Every row gives one point. Two turns around zero, p and q, are shown by what they do to some points. Where does a point land after both, in the order given? Backwards means that the second turn is done in reverse. Each puzzle has new turns, and all numbers are rounded.

Turn p:
[19.0,  0.6,  9.1] -> [10.7,  1.2, 18.1]
[-12.7,   6.8,  10.4] -> [-15.9,   7.8,   1.0]
[  1.8,  -8.1, -14.8] -> [  9.3,  -9.3, -10.7]
[-13.1, -37.9,  14.0] -> [-20.7, -36.5,   6.7]
[ -0.5,  32.2, -34.0] -> [ 20.3,  29.2, -30.5]
[ 5.5,  6.3, 15.2] -> [-3.6,  7.5, 15.2]
Turn q:
[-23.6,  28.4,  10.4] -> [-24.4,  28.9,   6.4]
[ 2.6, 12.0, -3.0] -> [ 4.0, 12.0,  0.2]
[  7.7, -11.5, -23.3] -> [ 14.9,  -8.8, -20.8]
[-19.9, -17.0,   3.6] -> [-20.6, -15.2,  -6.4]
[ 33.2, -11.9,  12.2] -> [ 26.1, -16.9,  20.6]
Where do these land?
p, then q backwards: [-9.7,  8.2,  8.7] -> [-12.1,   8.5,   4.2]
q, then p backwards: [ 2.5,  6.8, 31.4] -> [10.3, -0.6, 30.5]
p, then q backwards: [-16.3, -23.9, -16.8] -> [ -9.8, -28.6, -14.3]
p, then q: [ 23.4,   8.9, -23.4] -> [33.5,  4.2,  6.1]
